Rows are points. The points of each table are mixes of a few directions, plus a little noise. Count the directions of each table, and those that both share. Where both have some left over, give the other angles between the two spaces (their principal angles), to ten degrees, smallest first.

First (4 x 3)
[[-0.39  1.33 -2.13]
 [ 2.56 -2.50  1.48]
 [ 0.04  0.00 -0.04]
 [-2.21  1.16  0.68]]
Second (4 x 3)
[[ 1.46  0.93 -2.46]
 [-2.95 -1.97 -0.23]
 [ 0.21  0.15  0.88]
 [ 1.28  0.88  1.81]]
Directions: first 2, second 2, shared 1; angles 70

First (7 x 4)
[[-0.86 -0.54 -0.87  0.84]
 [ 0.80  0.27  1.13 -2.40]
 [ 2.35  1.61  2.16 -1.21]
 [-2.83 -2.07 -2.43  0.52]
 [ 0.78  0.58  0.65 -0.04]
 [ 1.49  1.55  0.64  3.03]
 [-1.73 -1.41 -1.27 -0.74]]
Second (8 x 4)
[[-2.52 -0.75 -0.75  0.41]
 [-1.59  0.45  0.88 -0.27]
 [-1.66  1.58  2.06  0.34]
 [-2.17 -1.29 -0.39 -2.60]
 [ 1.21 -0.46  0.01 -2.02]
 [ 2.40 -0.77 -1.92  1.81]
 [ 1.94  1.72  1.73  0.46]
 [ 2.41 -0.46 -1.61  1.90]]
Directions: first 2, second 3, shared 2

First (8 x 8)
[[ 1.76  0.02 -1.44  1.00 -0.17 -2.31 -0.67 -1.90]
 [ 1.21  0.72  2.36 -0.43  0.47  1.83  2.12  0.64]
 [ 0.17  0.52  1.36 -1.03  1.40  1.73  2.30  1.84]
 [-0.53  0.96  0.16  1.26 -0.05  0.48 -2.06  0.23]
 [-0.19  0.34 -4.36  1.48  0.46 -2.74 -3.76 -0.88]
 [ 1.07 -1.29 -1.46 -0.66 -2.57 -0.50 -0.97 -2.78]
 [-1.48 -0.87  0.53 -1.62 -0.19  1.38  1.22  1.19]
 [-2.01 -0.40  2.85  0.00  0.65  0.11  1.81  1.67]]
Second (8 x 8)
[[ 0.56  2.07  0.16 -1.06 -2.96 -2.21 -0.24  2.16]
 [-1.28 -0.37 -0.48  1.08  1.44  1.17  0.69 -2.29]
 [ 0.40 -3.77  0.27  0.86  4.25  3.04 -0.35 -1.53]
 [ 0.21 -0.42  0.11 -0.04  0.30  0.24 -0.13  0.13]
 [-0.62 -1.65 -0.20  0.94  2.46  1.82  0.29 -1.97]
 [ 0.62  2.47  0.18 -1.24 -3.48 -2.61 -0.25  2.46]
 [ 0.05  2.13 -0.05 -0.70 -2.60 -1.91  0.06  1.29]
 [ 0.06 -0.55  0.03  0.13  0.60  0.42 -0.05 -0.22]]
Directions: first 5, second 2, shared 0; angles 70, 90

First (9 x 9)
[[-0.81  0.42  0.34 -0.72 -0.35  0.43 -1.14 -0.07  0.24]
 [ 3.40 -1.75 -1.47  2.93  1.51 -1.84  4.84  0.31 -0.98]
 [ 1.38 -0.67 -0.57  1.19  0.61 -0.72  1.95  0.14 -0.42]
 [-1.17  0.57  0.50 -0.98 -0.49  0.60 -1.59 -0.11  0.32]
 [-3.24  1.68  1.39 -2.80 -1.44  1.76 -4.61 -0.27  0.94]
 [-2.79  1.42  1.19 -2.43 -1.26  1.52 -4.00 -0.26  0.84]
 [ 0.42 -0.18 -0.19  0.35  0.18 -0.20  0.58  0.03 -0.11]
 [ 2.31 -1.17 -1.00  2.01  1.03 -1.27  3.29  0.21 -0.66]
 [ 0.56 -0.28 -0.23  0.46  0.24 -0.28  0.78  0.03 -0.15]]
Second (9 x 9)
[[-0.90  0.00 -1.36 -0.83 -0.49  2.39 -0.71 -0.64  0.31]
 [-1.80  3.20  2.40 -0.62 -0.71 -2.87 -2.50  0.21 -2.31]
 [ 1.26 -1.44 -0.37  0.69  0.56  0.19  1.51  0.20  0.95]
 [-0.69 -0.94 -2.53 -0.97 -0.48  4.02 -0.27 -0.90  1.10]
 [-0.58  1.92  2.24  0.16 -0.15 -3.17 -1.09  0.50 -1.63]
 [ 0.93 -1.42 -0.75  0.44  0.39  0.85  1.23  0.00  0.95]
 [-1.62  2.86  2.07 -0.51 -0.61 -2.57 -2.20  0.23 -2.08]
 [ 1.01 -0.92  0.26  0.65  0.48 -0.64  1.12  0.34  0.47]
 [ 2.27 -3.30 -1.83  0.95  0.93  1.95  2.93  0.07  2.31]]
Directions: first 1, second 2, shared 0; angles 30

First (10 x 11)
[[ 0.54  0.73 -1.40  0.59 -0.24  0.13  0.42 -2.11  0.15 -1.16 -0.68]
 [ 1.72  0.28 -0.50  2.09  1.17  0.25  0.81  4.65  3.71  0.92  0.42]
 [-3.81 -1.12  3.53 -2.04 -0.71 -0.45 -1.49 -1.70 -6.14  0.35  1.36]
 [ 1.53 -0.29 -0.78 -0.38  0.26  0.07  0.16  1.79  2.98  0.85 -0.47]
 [ 0.49  0.26 -1.35 -0.86 -0.67  0.00  0.02 -3.07 -0.01 -0.90 -1.07]
 [-1.94 -0.13  1.68  0.10 -0.08 -0.13 -0.40 -0.50 -3.17 -0.15  0.94]
 [-0.24  0.37 -0.68 -0.34 -0.54 -0.03  0.00 -2.85 -1.19 -1.03 -0.57]
 [-1.66 -0.18  1.34 -0.35 -0.25 -0.14 -0.46 -1.03 -2.87 -0.21  0.60]
 [ 1.78 -0.51 -0.76 -0.79  0.26  0.03  0.05  2.31  3.58  1.24 -0.56]
 [ 1.58  0.60 -1.07  1.95  0.81  0.28  0.83  2.52  2.92  0.09 -0.01]]
Second (8 x 11)
[[ 0.09 -1.12 -0.13 -1.41 -0.84 -1.56 -2.83  1.36 -2.42  1.68 -0.46]
 [-0.04 -0.59 -0.45 -2.93 -1.09  0.66  1.09 -3.39 -1.39 -1.14 -1.10]
 [-0.11  0.43 -0.02 -0.53  0.20  0.35  0.22 -2.81  3.11 -0.20 -0.22]
 [ 2.56  0.61 -2.99  1.45 -0.14 -0.10  0.59  1.26  0.84 -0.74 -1.26]
 [ 2.59 -0.92 -1.70 -0.48 -0.23 -0.32  0.01  4.66  0.50  1.10 -0.93]
 [ 0.26  0.43 -0.34  0.34  0.27 -0.06 -0.29 -1.03  2.32  0.14 -0.13]
 [-1.22  1.02  1.02  2.43  0.78  0.76  1.48 -0.06 -0.90 -1.28  1.20]
 [-4.14  0.13  4.64  1.13  1.04  0.27 -0.29  0.00 -2.05  0.43  2.89]]
Directions: first 3, second 5, shared 3
